Each row of a before or after table is a point. The points were changed in one or more steps. Then noise was added and the rows were shuffled. The steps act on columns, c1 being the first. What was done? A step turns or swaps two columns, mirrors them in a line or flattens them onto one, adds a multiple of one to another, or multiplies or shifts one. Angles are multiples of 10 degrees, from the lower column toward the higher: turns from -170 to 170, lines from 10 to 170 but not 90. Use the fewest steps. Two steps may share a column if one is a turn and the other turns, adds or multiplies; they go together, in the order done. Otherwise the lowest column goes first.
(in the rows, 128 means zero)

Before:
[[153 130 182]
 [132 171 153]
 [104 196 125]
 [ 90 146 195]
 [133 165 105]
 [105 101  94]
 [ 92 185 100]
 [156 159 108]
 [187 113 136]
 [151 121 124]
 [ 59  94 145]
 [ 95 139 107]
 [145  91 159]
 [ 99 196 143]]
After, 14 rows:
[[120  90  92]
 [118  91 171]
 [ 92 102 100]
 [159 104 237]
 [154  64  86]
 [148  57 147]
 [112 162 174]
 [155 148  76]
 [104 140 121]
 [103 128 211]
 [198 155 158]
 [158 111  95]
 [ 79 160 141]
 [140  59 124]]
Steps: turn c1 and c2 by 170 degrees; multiply c3 by 1.6

Before (8 x 4):
[[ 95 181 129 116]
 [164 171 128 139]
 [111  88 148 178]
 [158  86 199  97]
 [140 129 170 161]
 [ 86 117 209 123]
 [124 111 187 146]
 [ 56 189 145  75]]
After, 8 rows:
[[152 133 121 171]
 [ 37 190 129  76]
 [135 108 128 156]
 [ 96 179 134 127]
 [ 84 117 124 137]
 [141  81 123 206]
 [137  88 129  73]
 [167 173 134 132]]
Steps: multiply c4 by 1.6; turn c1 and c4 by -20 degrees; multiply c3 by 0

Before, 9 rows:
[[ 90 106 148  93 110 141 138 131]
 [ 88 170 155 110 126 187 107 144]
 [121 176 109 128 212 190 180 101]
 [172 169 157 133  95 192 103  70]
 [111 106 152 127 208 177 110 156]
 [ 84 108 137 204  98  87 208 160]
 [119 156 185 177 149  87  94 111]
 [ 90 115 197 200 169 118 144  98]
 [ 65 101 103 143 143 154 135 127]]
After:
[[ 48 170 128 118 116 189 108 149]
 [ 81 112 123  84 112 143 149 137]
 [ 82 104 133 123 212 176  86 166]
 [126 165 118 141  97 192 113  77]
 [ 99 100 128 199 170 118 123 108]
 [ 44  96 128 137 146 157 133 125]
 [146 152 128 180 147  86  90 114]
 [ 77 175 130 138 212 189 156  96]
 [111 101 134 203  95  84 219 162]]
Steps: add -0.7 times c6 to c1; turn c2 and c4 by 10 degrees; flatten c3 and c8 onto the line at 80 degrees; add -0.3 times c5 to c7

Before, 13 rows:
[[159  84 137  94  62 146 113 134 112 162 136]
 [171 184 168  57  94  75  69 116 109  59 184]
 [191 118 169 172 147 164  70 142 163 176 146]
 [114  66 108 184  94  65  75 162  83 164 178]
 [151 101 134 112 138 174 138 129  98 169 183]
 [173 130  76 168  53  56  78  33 167 152  84]
 [138 159  58 109 110 156 112 127 108 149 156]
 [138 163 122 162 151 178 123  58 103 117 108]
 [ 64 185 126 117 171 167 111 133 168 135 199]
 [155 105  99 158  66 148 145 106 148  86 134]
 [166 119 123 140 116 139 173 123 119 166 134]
 [131  68 110 133 179 142 150  91 188 127 187]
 [ 89 120  66  87 104 110 133 157 127  65 125]]
After (13 x 11):
[[130  69 110 133  67 142 137 142 119  56 170]
 [170 193 170  60 170  75  80 112 177 130 202]
 [154 105 133 113 127 172 134 106 187  85 101]
 [ 61 188 126 117  66 166 119 163 142  56 162]
 [ 85 121  62  87 144 109 129 143 130 163 179]
 [167 111 120 141 150 140 172 105 138 111  98]
 [112  74 107 184 167  68  63 121 191 105  96]
 [161  87 138  96 201 148 108 115 146 115 102]
 [152 100  96 156 184 150 140 143 115 135 171]
 [141 158  58 107 147 153 117 124 159 109 115]
 [137 163 125 162  83 177 129 177 136 159 124]
 [174 139  74 165 182  58  81 198  69 125 106]
 [190 128 167 173 136 163  69  53 115  74 104]]
Steps: add 1 times c1 to c8; turn c5 and c8 by -160 degrees; turn c2 and c7 by 10 degrees; turn c9 and c11 by -140 degrees; turn c10 and c11 by -120 degrees

Before (9 x 12):
[[ 41 109 165 182  90 142 169 142 179  91 133 179]
 [ 43 133 132 191 163 168 116 121  83 165 119 134]
 [145 140 125 149 174  97  96 112 141 152 117  84]
 [147 222 175 158  70  96  91 119 108  94 158  91]
 [142 144  87 144  72  71 191 109 158  99  83 176]
 [132 109 158  86 156 109 126 136 126  96 120 181]
 [143 138 101 161 181 153 130 145 124 130 156 172]
 [157 158  80 186 136 168  81  68 192 147 153 158]
 [119 217 153 190 140  92 114  64 186  98 113  99]]
After:
[[150  96 140  98 134 144 130 140 121 146 113 200]
 [138 149 105 160 184 143  99 108 142 127 101 105]
 [ 84 114 141 181 162 158 112  64 193  32 110 109]
 [130 111 198 164 121 112  91 123 108  30  69  76]
 [ 22  88 182 132  91 127 163 143 178 137 148 164]
 [137 103 117 147  41 223 195 111 157 110 138 134]
 [123 130  75 164 138  96 130 146 122 118 130 181]
 [122 149  82 196  99  69  80  70 193 103 127 145]
 [ 25 167 111 134 158 105 119 119  84 129 162 146]]
Steps: turn c1 and c4 by 30 degrees; turn c2 and c10 by -80 degrees; turn c3 and c5 by 30 degrees; turn c5 and c12 by 30 degrees; add -0.5 times c7 to c11; turn c6 and c11 by 130 degrees

Before:
[[153 204 109 105 151 145  51 167 181 167 165 157 108 151 147  70 124 158]
 [177 171 125 127 122 162 100 171 138 189 150  94 128  92 152  49 170 146]
 [159 245 151 151 106 123 143 190 225 123 145  82 196  48 143  71 141 151]
 [152 144 135  94 203 190 168  94 112 135 107 176 112 109 171 142 119 109]
 [122 143 140 122 198 142  96  81 119 120  77 120 109 136 181 117 103  49]
 [155 151 144 172 174 138  81 142 129 135 101 169 147 174 126  86 156 141]
 [151 165  86  84 111 180 149 197 187 126 186  70 205  85 115  67 119 135]
 [122 169 124  95 111 216 138 158 219 171 150  92 132  85  75  67 141 141]
 [113 133 138  50 150 137 161  82 105 170  72 177 130 151 161 145 131  49]
 [116  96 115 164 176  83 120  94 111 131  80 197  81 121 187 144 114  91]
 [164 198  85 177 132 133 110 141 132 132  93 120  94 167 157 124 141 151]
 [163 182 109 173 167 116  59 104 135 162 149 148 130 128 132 153 155 104]]
After (12 x 18):
[[177 172 126 110 122 144 100 172  92 189 149  95 128  90 115  49 154 162]
 [152 144 134 108 204 110 167  94 149 135 105 176 112 111  77 138 127 189]
 [122 169 123 189 111 139 138 158  21 171 151  92 131  84 128 100 139 216]
 [163 183 109 101 167 101  58 104 129 161 149 149 130 129 164 123  89 116]
 [156 150 144 108 174 141  81 144 114 134 101 170 147 176 168  81 141 136]
 [113 133 138 139 150  49 160  81 154 170  71 179 129 150  42 132 119 138]
 [116  96 116  59 175  92 120  93 149 131  80 197  81 121 129 145 129  82]
 [123 143 141  87 198  49  97  81 132 118  77 119 109 136  96 139 154 143]
 [153 203 109 123 151 158  51 167  57 168 163 157 109 151  99 109 159 144]
 [159 245 151 105 105 151 143 190  17 125 145  81 195  47 141 105 136 124]
 [152 166  86 161 112 135 149 197  51 127 186  71 204  84  97 111 162 178]
 [165 199  84  79 132 152 112 142 124 131  95 121  93 166 156 118 121 132]]
Steps: turn c4 and c15 by 120 degrees; swap c6 and c18; turn c9 and c16 by -160 degrees; turn c16 and c17 by 130 degrees

Before:
[[141 181  87  97  84 141 131 125 118  97 182  81 123 158 167 152 113  95
  138 150 189 131 136 111]
 [ 99 224  47 106  88 120  99 172 115 111 208 129 129 128 189 165  82 147
   86 143 155  97 125 154]
 [202 133 182 153 118 187 130 106 126 158  89 156 159 110 131  88 153 190
  150 164  79 177 124 138]
 [114 182 102  97  70 114 131 109 115 153 168 102 179 170 126 117  88 120
  100 152 129  80 123 112]
 [146  91 174 184  79 145 174 157 136 139  84 157 188  47 163 120 120 193
   88 111  84 185 128  85]
 [199 148 190 154  92 191 140 116  91 166 109  80 121 101  97 100 151 195
  160 104 129 114 154 140]
 [ 97 141  94 101  46 102  97 162 211  58 186 180 108 105 185 192  65 156
   50  79  88 135 101  87]
 [199 172 198 180 107 196 112 127 111 171 100 147 136 122 135  88 113 168
  112 109 143 163 153  84]
 [125 182  69  84  47 113 116 171 137 117 160 110 113 154 132 114  70 102
   84 138 169 132 133 173]
 [ 93 202 131  87  48 119 110 101  91 116 171 118 139 167 155 130 125 120
  117 129 166 130 186 162]]
After:
[[ 92 202 136  90  46 119 138 113  89 114 169  80 138 118 154 128 165 118
  116 126 187 131 168 161]
 [140 180  89  95  81 143 131 126 118  97 180  50 125 134 168 153 163  99
  137 148 135 132 189 116]
 [125 183  68  85  48 112 105 167 137 116 160  83 112 173 132 114 173 103
   84 139 130 136 171 172]
 [199 173 200 180 108 195 122 135 108 169 100 150 135 145 137  84 128 168
  112 110 150 163 140  82]
 [ 96 138  94 102  45 101 103 167 209  56 186 202 107 195 187 192 128 157
   53  76 104 133  88  91]
 [198 150 188 156  95 189 136 114  90 169 111 108 126 116  98 101  96 198
  158  99 151 115 130 140]
 [ 99 222  46 108  89 119 101 171 112 113 207 127 129 171 189 166 141 148
   85 144 129  97 156 158]
 [146  93 174 182  79 141 125 130 139 134  83 242 191 166 161 119  52 194
   88 109 128 184  82  88]
 [116 183 102  97  70 115 139 112 117 155 168  60 180 152 126 118 185 119
  100 155 124  84 129 117]
 [203 133 184 154 120 186 138 113 126 158  89 172 157 114 129  87 103 190
  154 163 123 179  83 143]]
Steps: flatten c7 and c8 onto the line at 120 degrees; add -1 times c14 to c12; turn c14 and c17 by 110 degrees; swap c21 and c23

Before (8 x 32):
[[113  74 103 194 146 112 140 121  86  93  72 180 126  93 118 165  46  92
   99 106 172 140 101 150 152  42 163 118 117 130 181 113]
 [142  64 166 165  83 117  61 105 137 164 106  81 115 151  73 106  93 143
  123 145 112 206  68 129 113 163 161  87 202  51 101 138]
 [ 63 101 168 176 157 171 130  71 132 179 120 126 100 177  77 148 102 126
  134 162 126 152  85 142 186 120 154 103  93  92  84 154]
 [104 128 190 134 202 180 118 162 177  81 116 134  60 125 188 157  96 128
   63 115 105 200  98 108 152  65 114 160 147  73 112 138]
 [ 95 133 146 146  88 108 166 159 136  80 144  85 225  98 132  91 151  85
  106 184 169 198 148 105 165 116  92 141 102 128 125  84]
 [145  94 171 127 109 186 139  78 205 114 140  46 116 140  61 135 147 117
  140 129 121 142 112 130 114 151 102 175 120 102 128 186]
 [108 149 180  92 224 160 161 129 126 134 120 135 152 116 141 171 134  89
  114 173  74 161 104 178  91  23 123 220 119  53 133  84]
 [158 166 114 133  84 126 209 130 141 139 134 174 115 171 104  78  61 147
  127 141 193 168 115 148 108  54 125 166  68 147 103  70]]
After, 8 rows:
[[109 126 187 137  65 195 114 163 178  82 121 134  60 139 189 157 100 127
   67 113 106 200  98 103 150  65 109 156 145  71 137 134]
 [ 66 102 165 180  82 149 128  74 135 182 125 125 103 191  70 143 100 126
  134 165 127 159  85 144 185 122 149 106  95  89  98 139]
 [141  68 169 164 148  88  67 107 140 167 104  83 116 157  73 102  89 142
  125 149 111 207  66 128 112 161 161  86 201  51 121 144]
 [112 148 181  94  79 214 155 133 122 134 121 132 156  85 142 171 132  89
  111 171  72 162 105 180  94  23 130 222 125  55 130 152]
 [156 166 112 135 136  79 208 130 143 137 134 175 113 113 104  80  57 152
  129 141 196 168 117 153 106  49 126 166  68 149  76 180]
 [150  90 171 125  73 101 138  81 205 115 144  43 125 170  59 137 142 121
  137 126 119 143 113 132 115 148  99 176 116 103 133  90]
 [ 93 132 142 143 154  93 159 158 137  79 145  84 224  90 127  95 147  86
  107 186 166 201 146 104 167 115  92 142  99 128 147 165]
 [112  72 103 194 137 150 143 119  90  92  71 178 126  74 117 167  44  95
   98 106 169 139 103 144 153  38 167 115 114 131 143 100]]
Steps: turn c5 and c6 by 100 degrees; turn c31 and c32 by -130 degrees; turn c14 and c31 by -70 degrees

Before:
[[ 79  92 115 170 184 114 135 123 162  64 110 120 183 160 156  91 107  99
   99 175 171 136 105 210 104  88 157  90 152  82 153 176 143 113 120 186
   72 184 164 126 161  77  79  95  54 115 204 145 129  46 127 125 113 104
  164  81 106 166  90 109 131 116 171 110]
 [ 76 131 152 175 120 105 165 182 130 147 132 106 159  98  90  59 116  94
  198 170 157 176  70 118 125 145 102  99 116 129 169 166 140 159 112 143
   68 207  96 160 189 113 159  97 147 160 147 127  65 146 111 150  79 133
   54 162 158 141  86 112 199  80  99  98]
 [146 106 144 117 167 155 149 117 184  67 200  59 102 101 106 119 149 110
  109 205 104 153 110 156 199 137 189  66 126 155  81 151 125  92  92 149
  185  94  44 146 129 175 171 182 169 175  85  63 137 139 106 181 114  75
  107 158 133 139  89 103 117 181 117 105]
 [102 116 112 178 174 188 196  95 189 154 126  92 183 115 124  88 149  90
  136 134 140 148 115 162 136 127 122 137 135  32 155 171 135 137  90 105
  165 178  45  71 163  92  74  94 123  85 142 135  75 127 107  70  86  74
   68  80 187 105 156 123 127  75  80 138]
 [146  87  63 133 101 142 116  80 109 116 122 139 148 176 132 152 165  92
  181 188  63  91 163  95 151 164  88  61 137  60 160 104 162  76 117 142
  177  92 160 127  90  62 168 140 147 196  99 111 106 122 136  98  80  98
  132  78 101 115 200  71 136  65 141 125]
 [113 122  65 126 169  96 194 156 196 166 160 116 166  96 131 117 119 135
  111 178 103 137 105 179 156 105  99  57 188 136 159  80  81 135 156 176
  142 204 113 122 109  86 173 125 111 165 100 150  83  84 117  91 139 134
   61 196 144 120 182 153 204 131  86 160]
 [ 31 110 141  76  80 175  71 101 103 164 163 102  78 185 172 182  73 178
   91  91  63 111 140 107 159 109 137  69 123 151 170 151 150  69  76 110
  156 102  77 150 186  64 138 187 154  81 119  96 133 111  87 170  92 140
  140 173 193 158 193 171 106 160  78 144]
 [ 58 145 142 153  69 178  95 130 111 115 156 104  87 206 171 132 137 145
   75 112 158 174 168 150 109 112  90 128 155 129  95 150 160 115 173  97
   88 151 121 154 140 169 137 218 101 105 181 163  88 135 108 124 101 161
  149  94 180 182 148  65 130  72 107 111]
 [ 77 181 150  98 146 158 117 112 115 105 189 160 137 201 148 110 163 188
  103  92 158 129  86  86 118 179  88 136 205 147  66 171 155  81 155 111
  131 112  58 138 151  87 156 214 144 117 164 126 169  86 175 103 117 154
  132 187 103 192 137  93 163  95 124 116]
 [148 144 158 162  75 193 151 161  98  94 129 140  67 131 169 112  98 182
  159 147 158 176  79  96 185 101 143 119 125 120 158 180 136  84  95  83
  108 184 111 157 172 168  87 178  88  93 198  95 168  61 168 105 151 105
  100  92  75 136 186 105 115 114 111 118]
 [135 161  44 186 185 100 193 192 139 114 149  97 181 108 177  98  69 160
  102 136  66  66 149 131  91  98  75 132 129  49 114  75 112  56 107 168
  176 125 132 132 110 121 161 185  55 140 157 154 148 138 194  77 161  56
  124 122 128 207 120  92 133 177  81 136]
 [118  61 105 182 189 106 184  77 135  91 149 163 151 183 115 110 155 153
   80 153  67 165 155 161 134  81 133  97 158 141  69  72 114 117  95 145
  142 116 161 121 114 181  95  97 172 171 155 141  57 156 106 176 143 120
  134 154 181 167 124 162 193 187  92 163]]
After, 12 rows:
[[136 160  45 187 184  97 192 188 138 114 123  98 183 108 177  98  69 160
  102 137  66  67 148 130  92  81  71 126 129  49 114 211 112 101 108 169
  176 127 134 132 111 124 160 183  54 141 135 155 147 137 196  80 163  55
  125 123 128 236 120  95 133 177  81 159]
 [ 78  90 115 168 184 116 134 123 162  65 111 120 185 161 152  91 108  99
  100 175 169 136 107 209 104  49 159 109 150  84 152 123 143 178 118 189
   73 184 163 126 162  78  78  93  53 116 181 143 129  45 129 126 113 105
  165  82 107 197  91 107  98 117 171 186]
 [112 121  65 128 168  91 193 155 193 165 157 115 168  96 130 117 120 135
  113 178 102 138 106 177 156 119  98  26 190 137 162 136  81  83 155 181
  142 204 115 122 109  85 173 126 112 165  86 149  83  86 116  90 139 134
   62 195 143 150 184 151 102 131  85 119]
 [102 116 113 179 175 184 196  93 188 152 132  91 183 111 123  86 145  90
  137 131 145 149 113 163 136 118 121 131 137  30 153 102 137 166  88 107
  165 177  43  73 166  93  76  93 124  83 128 136  73 128 111  72  86  72
   70  80 188 133 155 123 134  77  82 146]
 [ 34 113 139  76  80 175  75 104 103 163 149 103  75 184 171 183  71 177
   90  89  62 107 139 106 159 113 138 117 124 152 173 175 150 171  75 111
  159 101  76 151 184  64 138 185 151  82 110  98 131 109  87 170  96 140
  140 174 190 188 195 170  66 159  79 129]
 [ 59 146 145 155  66 178  96 130 113 113 155 104  86 208 173 131 135 146
   75 112 158 172 168 150 107  86  90 124 159 130  93 132 161 151 172  96
   87 152 122 155 138 166 136 216 100 108 169 164  86 136 110 122 100 162
  151  93 182 212 145  66 128  73 108 167]
 [147 141 156 158  75 194 152 162  97  93 122 142  66 131 169 109  96 184
  157 148 155 177  77 100 184  64 141 133 127 120 155 156 137 190  98  81
  105 183 111 157 175 168  88 180  88  94 171  97 169  59 163 104 148 107
  101  93  76 166 189 104 115 113 112 187]
 [ 74 179 148  98 146 157 119 113 115 105 180 160 137 199 145 110 163 189
  103  91 157 128  87  86 116 160  86  99 204 148  65 156 155 185 153 109
  133 113  57 140 147  86 158 214 144 117 156 126 169  83 174 101 120 157
  131 189 105 224 138  92 154  95 123 154]
 [146  91  63 132 101 142 116  83 109 119 106 139 149 181 132 151 165  93
  182 188  63  95 165  97 149 182  85  86 139  60 160 187 162 126 116 143
  177  90 158 128  91  64 168 139 144 198 116 111 107 123 135 100  81  98
  134  75 101 145 202  74  74  66 138  99]
 [ 75 129 151 174 120 106 166 181 129 145 145 105 160  98  89  61 116  93
  197 167 156 175  72 120 128 137 102  52 115 128 168  87 140 152 111 144
   69 208  95 156 190 114 158  97 145 160 163 127  65 148 115 152  79 132
   56 163 159 169  85 113 138  79  99 129]
 [145 104 143 116 169 157 151 117 180  70 193  57 102 103 106 118 148 109
  111 206 106 153 111 156 198 159 190 108 127 159  80 151 125 165  95 146
  186  95  43 145 130 177 170 183 168 175 128  61 139 137 105 183 115  76
  111 158 133 169  89 105  67 182 115  80]
 [118  60 106 183 190 107 184  78 134  90 140 162 150 185 115 108 153 154
   80 155  67 165 154 162 134  69 131  56 156 144  68 159 114  77  94 144
  140 113 159 122 115 185  97  97 170 172 114 139  58 157 105 175 142 121
  135 155 179 199 126 163 133 189  90 168]]
Steps: turn c32 and c34 by 110 degrees; add -0.3 times c32 to c11; add -0.5 times c47 to c26; turn c47 and c64 by 60 degrees; turn c28 and c61 by 60 degrees; shift c58 by 30
